Each row is a point. Examples show where two turns around zero, p and q, send a point. Where does a point land after both, in the order given? Backwards means that the second turn is done in reverse. Each puzzle has new turns, and all numbers are rounded.
(in the rows, 128 means zero)

Turn p:
[109 135 154] => [112 140 154]
[ 80 162 128] => [ 79 160 128]
[157 142 165] => [161 150 156]
[166  65  89] => [163  59  99]
[128 136 105] => [124 131 104]
Turn q:
[ 87 114 154] => [ 83 117 148]
[190 127 145] => [185 139 157]
[ 95 149 171] => [ 85 156 156]
[138 124 103] => [144 119 108]
[129 126  67] => [143 110  72]
Where do these land?
q, then p: [137 114 117] => [140 112 125]
q, then p: [159 141 147] => [155 154 139]
p, then q: [103 104 119] => [105 100 131]
p, then q: [174 190 117] => [171 181  90]
q, then p: [ 67  92 141] => [ 72  92 155]

Turn p:
[169 102 150 125] => [174 140 150 140]
[169 196  90  88] => [140 178  49 107]
[114 144 151 137] => [106 144 145 122]
[ 92 104 121 118] => [117  89 137 111]
[ 97  94 127 170] => [104  89 158 159]
Turn q:
[151 141 134 115] => [139 133 150 111]
[127 116  80 123] => [158 117  91 119]
[ 89 145 151 119] => [ 82 140 122 119]
[165 129  71 173] => [199 149 106 154]
[108 108 203 111] => [ 64 101 170 138]
Where do these land?
q, then p: [ 98  89 139 110] => [125  76 141 131]
q, then p: [134 118  72 130] => [164 126  89 150]
p, then q backwards: [107 182 127 175] => [ 73 149 166 154]
q, then p: [131 123 150 139] => [115 131 148 134]
q, then p: [168  71 118  95] => [192 104 162 141]
q, then p backwards: [130 186 163 120] => [117 165 184 129]

Turn p:
[168 137 125  83 110 131] => [164 116 134  78 128 123]
[ 96 152 119 141  92 106] => [116 177 126 130 104 105]
[170 130  78 133 123  93] => [134 131  75  96 155  98]
[112  98 138 145 118  92] => [ 89 122 132 138 124  93]
[ 87 107 153 114 223 164] => [110 103 177 178 184 194]
[110 143 186 155 153 153] => [145 116 158 192 113 143]
[154 129  97 124  76 157] => [139 130  93  83  87 140]
Turn q:
[123 125 160 150 157 165] => [104 147 148 163 143 159]
[122  71  74 109 175  80] => [106  88  79 128 180  66]
[180 115 117 164  72 106] => [154  81 120 148  61 120]
[108 180 110 105 167 200] => [107 182 102  99 160 197]
[ 74 163 128  97  86 136] => [130 180 145  70 106 117]
[133 119 124 157 133 118] => [130 125 118 157 121 118]
[144  98 154 113 121 116] => [123  94 159 129 132 118]
[140 153 156 129 112 103] => [169 129 153 129 119 127]
Where do these land?
p, then q: [131 116 107  99  95 128] => [129 125 141  80 137 125]
p, then q: [ 96 113 131 133  99  86] => [155 162 145 116 129  88]
p, then q: [124 152  90 145 114 166] => [124 139  94 101 102 164]
p, then q: [ 40  89 145 143 155 158] => [ 85 210 165 159 106 136]
q, then p: [144 176 174 145 173 166] => [176 111 113 177 113 182]
p, then q backwards: [153 149 117 169 156 122] => [142 137 102 157 165 105]
q, then p: [111 108 112  98 187  97] => [112 126 129 146 204 128]
q, then p backwards: [162 142 156  97 100 124] => [147 125 155  85 124 159]
q, then p: [191 107 120 124  73 107] => [ 90  78 122  83  90 107]
